Each row of a before or after table is a point. The points were changed in one or more steps. Then noise was added and the rows were shuffled. The steps act on how far a point lies along the listed directions, d1 being the first. Write out the steps. A step turns or swaps two directions, mirrors them in a line or flattens them onto one, adds a multiple of one to another, or multiplies one. Angles are multiples of 10 degrees, from the lower direction toward the higher: turns from -170 to 170, lines from 10 to 170 but not 90. Use the fewest steps. Two steps may share a direction if one is a turn and the other turns, adds or multiplies; they go together, in the order done. Otherwise the lowest direction goes first.

Directions:
(1): [14 41]
(2): [-41  14]
Before (11 x 2):
[[ 21 -88]
 [-15 -14]
 [  7  62]
 [-38  -4]
 [-11  36]
 [  0  -2]
 [ 23   6]
 [-19  60]
 [  7 -44]
 [-21  38]
 [-21  13]]
After (11 x 2):
[[ 22   3]
 [-22  11]
 [-23  29]
 [  0  -3]
 [-24  46]
 [-14  27]
 [ 29 -66]
 [-13  -9]
 [  2  44]
 [-36   0]
 [ 12 -33]]
Steps: multiply d1 by 0.7

Directions:
(1): [-49   6  18]
(2): [ -2 -52  11]
Before (11 x 3):
[[ 33 -51  -3]
 [ 59  14 -26]
 [ 34 -10 -16]
 [ 57 -42   1]
 [-20  29   6]
 [-30 -42  -2]
 [-15 -25  23]
 [ 29  -2 -26]
 [  4 -35  -1]
 [ -7 -48  20]
 [ 60 -37  -7]]
After (11 x 3):
[[-24 -11  23]
 [  1  34 -20]
 [-27  63  16]
 [-35  10   4]
 [-46   1  25]
 [-24  67   7]
 [ 24 -26   0]
 [-43  40   8]
 [ -4  38  -8]
 [ 22  58 -21]
 [-50 -20   0]]
Steps: swap d1 and d2

Directions:
(1): [ 8 38 11 46]
(2): [ 0 -6 60 -9]
Before (10 x 4):
[[  0 -61 -39 -95]
 [  3  -2   9  32]
 [ -4  29   1  24]
 [  2 -24  13  23]
 [ -1  10 -36  26]
 [  8 -15  -7   3]
 [ -5 -44 -48 -36]
 [-26 -31 -22 -17]
 [ -5  13 -25  40]
 [ -4 -27  -7 -30]]
After (10 x 4):
[[  1 -19 -41  -7]
 [ -3 -12  -2 -13]
 [ 10 -11  -4   6]
 [ -7   2 -29  27]
 [  0 -11   6  19]
 [  1 -25  11  21]
 [-25 -18 -19  -1]
 [ 10 -17 -27 -40]
 [ -2   1 -34  18]
 [ -7  16  -5   8]]
Steps: multiply d1 by 0.4

Directions:
(1): [-14  -8  38 -59  16  -8]
(2): [  3  45 -18 -32 -43  16]
(3): [ 39 -14 -16 -17  26  51]
(4): [ 24 -26  42  10 -46  14]
(5): [ 37  47  33  15  23 -12]
(6): [ 43 -18 -25 -19  -8 -48]
Before (9 x 6):
[[ 13  -9 -42  52  -6 -12]
 [  4  -8 -22  15 -43  10]
 [ 25 -16  -5 -48 -31  -3]
 [-38  11  16 -27  -3 -27]
 [ -4  21  59 -14  41 -14]
 [ 10  14 -46  26 -22  50]
 [ 58  38 -38 -40  -2  -6]
 [  7  15 -20  87 -18 -36]
 [ 13 -22 -49   3 -14 -34]]
After (9 x 6):
[[ 51 -11  32 -18   4 -19]
 [ 37  22 -34   2  -8 -38]
 [ 34  12  12  36 -17  -3]
 [ 16  14 -51  37 -23  -7]
 [-55 -37  11 -38   7   4]
 [ 43 -36 -23   4  60 -28]
 [ 32  18 -13  56  20  33]
 [-18  -4 -48  67 -46 -23]
 [-31  16  24 -18  11 -33]]
Steps: turn d2 and d5 by 140 degrees; multiply d4 by 1.3

Directions:
(1): [-14  11  41  -3  37 -31 -26 -49]
(2): [ 22  47  22 -24  -7   3  58 -13]
Before (8 x 8):
[[ 23  15 -29  -2 -44  12  34  11]
 [-20 -61 -50  30   4  33 -61  43]
 [-29 -46 -31  22 -25   7 -45  20]
 [ -4  -8 -32   5 -40  48  33  63]
 [  4 -23 -55  -2 -29  48 -24  46]
 [-20  21  29  -6  33 -19  -6 -69]
 [  5 -29 -29  19 -17  26  17  25]
 [ -4 -10 -34  15 -23  26  12  30]]
After (8 x 8):
[[  3 -31 -26  17 -13  25  17  22]
 [-35 -43 -18  21 -16  -3 -52   6]
 [ -6 -10 -33  16 -22  25  11  29]
 [-25 -57 -35  27  17  23 -70  26]
 [  1 -21 -49  -3 -23  44 -28  37]
 [ -3 -10 -32   4 -40  49  34  63]
 [ 24  14 -34  -1 -45  15  38  19]
 [-20  21  25  -8  32 -16  -7 -66]]
Steps: add -0.3 times d2 to d1

Directions:
(1): [-27  24 -60   2 -24 -20 -37 -14  30]
(2): [-28 -12  16  12  25 -79  13   5   1]
(3): [  5  42 -19  -6  17  -9  13 -42 -62]
(4): [ -9 -23  -9 -46  -6  -9 -41  41 -46]
(5): [ 46 -10 -47 -27   3 -18  47  21  14]
Before (8 x 9):
[[ -6  17  36  10  -7  25   0 -19 -23]
 [ -4  -8  63  34   6  11  12  -3   5]
 [ 35  -6 -18 -34  17  -6  53   4 -16]
 [  7 -13 -20 -15  16 -30   0  23 -12]
 [  2 -16  -2 -15  -4 -26  -4  20  -1]
 [-21  12  36  12  10  -5   6 -18 -28]
 [ 17  -8   1  -8  23 -21  18  12 -31]
 [ -8 -24  25  -1   1  -6 -14  14 -39]]
After (8 x 9):
[[  2 -15 -19 -13  20 -44   2  22 -10]
 [  5  12  50   6  -2  39   9 -14 -33]
 [ 44 -15   3 -36  26   0  66   9 -26]
 [ -1 -30  45  -3  10  -7  -2  18 -47]
 [ 21 -16  22  -7  35 -26  32  15 -39]
 [  7 -22  95  36  19  16  32   5 -11]
 [-18   4  56  13  21 -10  17 -14 -37]
 [ -3 -18   0 -13   0 -39  -2  20   0]]
Steps: multiply d1 by 2; multiply d2 by 1.6

Directions:
(1): [-27  56 -22  -7  -5  -8  35  14  22  54  30]
(2): [-10  15   1 -10  13   6  49 -38  36 -64  17]
(3): [ 77  40  33  19 -17  26   3  -4  10   6   7]
Before (11 x 11):
[[ 88  26  36  18 -10  26  -7  13   2  23  -9]
 [ -1  38  13  -9   2  20  42 -16  27 -19  20]
 [ -8 -26  -3   2  13  -3  14 -16  -1  -8 -21]
 [  2  -2   4   3   3   1  19 -17  26 -36  -2]
 [ 50 -33  29  17 -10  14 -36  -8 -28 -18 -21]
 [-11  15 -15  -3  -1 -12  29   6  10  24  21]
 [-68  13 -44  -5   8 -31  29  17  15  26  13]
 [  9  24   2   7 -16 -20   2   4 -17  72  -5]
 [-22 -32  -9   8  -7 -17 -23  14 -15  42 -20]
 [-10 -12   6   6  12  16   4 -26  -4 -27  -3]
 [ -9  21   2 -12  -3   4  21 -12  11   2  27]]
After (11 x 11):
[[-68   3 -20 -20   6  -9   9  19  -5  35   7]
 [  9  68 -18  19 -20 -11  18  43  13  94  22]
 [ 17 -30   8  10   4   1  -7  -6 -16  10 -29]
 [-32  14 -13 -16  -4  -8   7   6  -2  35  24]
 [ 50  17  25  20 -16  13  14 -14  19   4  -2]
 [ -7 -31   7  10   7  12 -28  -8 -27  -3 -17]
 [-13  32 -20  -2  -6 -14  32  16  12  50  27]
 [  2  61   0  -3  -6 -12  63 -32  28  23  21]
 [ 24 -63  25   5   8  11 -17 -42 -14 -92 -24]
 [-32 -16  -9 -21  31  -4  45 -32  33 -69   0]
 [-22 -33  -9   3   2 -13 -21  13  -5   5 -19]]
Steps: multiply d1 by 1.6; turn d2 and d3 by -130 degrees

Directions:
(1): [  2  78  34 -23  -4   8  29 -11 -10  42 -16  13]
(2): [-43 -46  43 -22  18 -23 -21  -5 -38  43 -13  11]
Before (13 x 12):
[[-30 -50  25 -30  23 -17 -11   7 -24  38   7   1]
 [-16 -58   1  17  22 -26 -18   8 -26 -19  -1  -7]
 [ 26  39 -22  15 -10  16   1  -7  38 -36  13  -2]
 [ 42  46 -19   8  -4  12  21  -5  14 -10   0  -3]
 [  4   0   3  -2  16 -10   3 -20   7  17  -8   1]
 [  5 -44 -29  34  -9   7 -25   4  19 -44  15 -13]
 [-29 -19  43  -5   8 -13  -2   1 -29  53  -3   4]
 [ 25  18 -37  14 -23   7  -1  -7  26 -21  13 -13]
 [ 14 -27 -47  40  -3  -3 -18  15  21 -47  36 -12]
 [-15 -65 -17   8  26   0 -30   5  -2 -32  -8  -3]
 [ 18  -2 -36  19 -14 -10   2   5  21 -33  20 -19]
 [ 10  50  -1  -5 -10  10  22  -4  21 -20  -4  -6]
 [  5 -75 -54  29   4   3 -37  14  24 -57  11 -33]]
After (13 x 12):
[[ 38  20 -58  30 -24   2  12  10  41 -52  27 -25]
 [ 17 -30 -41  40 -12  11 -20   6  27 -56  20 -13]
 [ 67  73 -43  19 -15  26  34  -2  38 -33   9  -9]
 [-34 -76  16  10  28 -35 -27   6 -40  -1  -6  -1]
 [-59 -53  73 -23  18 -29 -17  -4 -57  82 -14  13]
 [-64 -86  60 -47  37 -35 -29   1 -52  70  -4  11]
 [ 56  71 -54  31 -24  31  16  -2  65 -67  23  -8]
 [ 28  71 -20   7 -16  20  30  -2  40 -42   2 -10]
 [-24 -77  -8   3  30  -3 -36   5 -10 -22 -11  -2]
 [ 50  45 -64  28 -35  21  11  -6  50 -46  21 -19]
 [ 16 -64 -62  36   0   9 -30  14  35 -66  14 -35]
 [ 35  -3 -67  51 -12  10  -7  17  40 -69  44 -17]
 [  1  -2   7  -5  20  -9   1 -21   4  21 -11   2]]
Steps: multiply d2 by 2

Directions:
(1): [  0  -4   6 -10  79  26   1   7  37  21 -13  49  16  35]
(2): [-20  33  24   7   0   6  72 -41   3 -45 -40   2  19   2]
(3): [ 38  37 -14 -38  42 -27  23  -7 -14  19  31 -51  35 -10]
Before (14 x 14):
[[  9 -45   6  13   5  13 -28  18  22   0 -10  22 -16   9]
 [-26 -32  -7  32 -41  12 -21  23  16  -8 -13  11 -44  -5]
 [  2  22 -11  -1 -67 -49   3  -8 -50   8  21 -61 -18 -37]
 [  2   5 -25  -5 -59 -53 -30   6 -50 -15  33 -55   1 -47]
 [-29 -43   8  39 -47  32 -48  18  -3  -3  -4  30 -31   9]
 [ -2 -11  -6  -4 -17  -4 -37  13  -7  10  31   7 -11  -4]
 [  8  38  -9  -8 -49 -38  32 -23 -37   2   9 -61  14 -22]
 [ -4   9  22  13 -28  -3  30 -13 -24 -26 -30 -11  -9  -3]
 [ 13  19  14   4 -64 -28  42 -18 -51 -28   7 -64   4 -40]
 [-20   3  18  24   5  16  33   0  21 -26 -32  24 -11  16]
 [-21 -20  -9  23 -30  16 -37  21 -21   2   3 -10 -29 -27]
 [  8   3 -18  12 -20   0 -20  11 -13   7  25 -19 -18 -18]
 [-41 -16  13  40 -95  -3  15   4  -5 -47 -30  -7 -22 -22]
 [ -7  -1  15 -11 -10  27   7 -18  23  -5 -28  34   2  10]]
After (14 x 14):
[[-19 -24  -9  26 -33   7 -16  21  14  -3  -7   2 -38  -7]
 [ -5   2  14 -15  -7  25   8 -18  23  -3 -26  29   6   9]
 [ 10  15  16   7 -69 -25  41 -18 -50 -30   4 -58   0 -39]
 [ -1   2 -24  -2 -63 -50 -32   7 -49 -16  29 -51  -1 -47]
 [ -2  10  21  11 -26  -3  31 -13 -25 -25 -29 -13  -7  -3]
 [ -1 -11  -7  -4 -15  -5 -36  13  -6  11  32   7 -10  -4]
 [  2  33  -5  -2 -55 -35  28 -21 -35  -1   4 -53   9 -21]
 [ 13 -41   4   8   9  10 -26  18  21   2  -7  16 -11   7]
 [  9   2 -18  12 -20   0 -19  11 -13   7  25 -19 -18 -17]
 [-16   8  17  20  11  14  35   0  20 -24 -29  18  -7  14]
 [-33  -7  10  32 -87  -9  20   3  -7 -42 -23 -17 -15 -24]
 [-19 -33   5  30 -37  25 -42  17  -7   3   4  16 -22   6]
 [-16 -15 -12  21 -25  13 -35  20 -23   4   6 -16 -26 -28]
 [ -1  19  -9   4 -70 -47   0  -7 -49   8  20 -56 -21 -35]]
Steps: multiply d3 by 0.7

Directions:
(1): [-16  32 -48 -65  31 -15 -23  33  -2  -7  44  13  11   8]
(2): [ 49  52  20  -6 -22  14 -10  -8 -13 -50  19   2 -12 -58]
(3): [-20 -35 -15  43 -17  59 -16  38 -11  -8  53  13  20 -16]
(4): [ -4 -21  -4  -2  25  -7 -15 -45  36  16  -1  73  19 -49]
Before (8 x 14):
[[-11 -58  14  52  -4  32  10 -28  -1  39 -29  18  27   7]
 [-60 -77 -43  38  24   0   4  13  18  43  12   9  26  40]
 [-32 -39  -6  -5   6  -1  -1  27   2  18  -2 -15  28  33]
 [ 10  46 -18 -47   2   4  -8  46 -18 -23  33 -19 -13  23]
 [ -3  25  -8 -50  17 -44  -1  21  -7  20 -27 -46 -11  65]
 [ -6   9  -9 -39  22 -37 -31  -5   4 -15   9  17   7  -8]
 [-16 -28  12  54 -35  23  12  25 -25 -13  15 -39  23  10]
 [-61 -25 -47 -45  46 -57   3   4  24  56 -15  11  16  78]]
After (8 x 14):
[[ 19 -20  44  30  -5   3  12 -46  29  17 -44  31  -7 -22]
 [ 35  45 -16   2 -20  28 -15  26 -21 -65  62 -11   0 -55]
 [ 21   9  17 -20 -12  14 -14   6   0 -31  20   4  18 -47]
 [-33 -24 -32   5   7  13 -21  16   7  -8  49  37  47 -33]
 [ 77  92  39 -21 -30 -24   4 -32 -11 -63  -9  -9 -29 -57]
 [  2  27 -42 -36  10  38 -23  47 -34 -20  56  -4  30   6]
 [ 47  33  36 -23   9 -38 -17 -56  21  -2 -42  30 -11 -43]
 [ 14   0  43  16 -18 -27  -5 -21 -11 -16 -38 -31 -13  13]]
Steps: add -0.3 times d1 to d3; turn d1 and d2 by 160 degrees; multiply d4 by -1
